Rows are points. The window is the flat piece filled in between its corners: a triangle in 3 columns, a solid with four corners in 4, and so on. A path goes straight from each point to the next, and from the last back to the first. After which points does the path pass through the window?
(in the rows, 128 means zero)

Window (4 x 4):
[[123 109 173 163]
 [184  70 126 175]
 [175 155 111  96]
 [ 85 156 103  87]]
Path:
(1): [117 129 131  97]
(2): [118  66 149 147]
(3): [121 123 139 182]
(4): [128 156 126 178]
(5): [143  55 193 133]
(6): [160 115 115  64]
(7): [200 186  83 137]
(8): [189 149 118 195]
(9): [167  97 121 120]
(10): [155 102 153  78]
(11): [187 151 124 162]
(12): [ 96 193 116 148]
Through the window after points: 4, 8

Window (8 x 8):
[[133 125 109 162  88 223 168 201]
 [176 164  96 147  66 129  70 102]
 [151 181  80  39 129 178  91 166]
 [119  96 164 118  78 135 147 125]
 [172 125  82 148  52 145 170 130]
 [158 136 219 165  91  71 171  85]
 [115 151  51 183  77 130 172 100]
 [172  63 102 116 140 166 121 172]]
Path:
(1): [136 133  82 138  97 184 175  82]
(2): [145 131  78 165  73 120 150 142]
(3): [150 118 124 120  79  69  90 184]
(4): [155 134 157 155 125 184 149  58]
(5): [145 151  93 105 109 183 126 133]
(6): [139 150  75 103  96 108 129 196]
(7): [126 129 117 138  80 128 161 152]
(8): [149 122 127 128 122 190 165  96]
(9): [179 126 152 113 119 160 163  70]
(10): [131 160 181 152  77  62 133 155]
(11): [146 120 124 158  63 116 163 147]
(12): [161 116 136 166  78 158 163 114]
(13): [165 122  94 149 112 229 152  91]
(14): [114 137  84 122  73  82 165 188]
(15): [149 147  93 147  69 111  92 171]
(16): [157 138 111 143  80 159 131  88]
Through the window after points: 1, 5, 9, 15

Window (11 x 11):
[[ 41 108  83 122 121 109 196 109 143 122 122]
 [ 84  85 148 176 173 165 145 102 125 108 158]
 [ 27 116 152 106  96 154 147 135 126 191 101]
 [192 198 152  56 112 202 201  67 111 141 121]
 [ 63 150  88 120 145 161  96 123 145  81 134]
 [197  95 112 192 107 122  92  94 187  84 177]
 [ 50 116 111  98 172 108 157 202 152 141 136]
 [238 111  81 179  97 176 122 108  84  80 147]
 [241 169 131 153 129 114 121  53  81 112 106]
 [ 46 128 171  80 101 116 171 149 112  90 129]
 [ 18  61 132  46 135 120 143 108 107 168 159]]
Path:
(1): [121  97 144  69 129 175 141  88 111 133  98]
(2): [114  61 140 143 147 141 126 128 152 100 115]
(3): [ 85 145  82 157 110 112 134  96 135 115 181]
(4): [ 85 155 118 153 136 145 165 107 108 126 191]
(5): [ 80  86 134 119 150 153 125 114 135 112 121]
(6): [175 112 113 103 126 187 126 131 120  97  79]
(7): [143 159 128 113 119 150 177  97 114 134 159]
(8): [105 158 137 161 137 118 127 132 115 124 184]
Through the window after points: 4, 6

Window (14 x 14):
[[117 140 180 101 137 206 116 150 122 138 120 175 165 128]
 [109  94 152 147 166 148 167 147  70  97 120  91 154 179]
 [ 44  74 157 167 167 144  97 114  82 112 158 159 145 182]
 [110  62 167 141 160 121  88 150 106 133 148 111 156 120]
 [114 110 173 144 193 149 143  95 144  74 178  96 169 166]
 [ 96  50 161 123 136 176 117  85 119 108  82 149 169 128]
 [104 129 147 106 109 142 139 150 155 102 155  90 228 205]
 [112 171  81 127  46 116 184 147 162 155 146 155 118 114]
 [132 249 101 176  49  74 166 148 180 154  93 136 167 137]
 [ 74 160 168  51  87 155 103  97 117 171  71 139  99  97]
 [ 69  88 207 140 107 171 132 134 147 157  96 131  98 135]
 [ 99  62 216 128 161 107 159 113  87 110 156 152 177 168]
 [ 81 150 185  88  53 167  98 143 127  84  86 159 111  82]
 [145 193  88  96 148  55 194 194 234  91  86 120 167 214]]
Path:
(1): [143 106 136 138 110 161 127 117 126 119 108 128 123 184]
(2): [ 67 149 160 115 137 135 138 149 158 123 116 125 161 116]
(3): [ 20 138 144 116 134 160 164 140 141 141 133 125 227 117]
(4): [137 105 164 116 122 126 104 132 118 119 116 121 119 154]
(5): [185 120 197 121  74 151 121 138 119 144 177 137 111 148]
(6): [ 48 118 150 124 152 149 133 132 133  90  89 123 170 134]
(7): [ 77 121 153 139 134 132 164 148 150 108 124 153 173 122]
(8): [153 130 161 111 126 119 109 142 132  98 126 113 140 207]
(9): [152 121 181 144 101 156 109 104 125 101 121 143 148 168]
(10): [ 23 106 144  79 126 142 155 164 135 123 102 128 165 100]
(11): [ 46 116 162  81 179 149 183 152 149 125 116  94 179 110]
(12): [171 141 154 148  63 129 100 134 144 116 110 168 130 183]
Through the window after points: 3, 5, 9
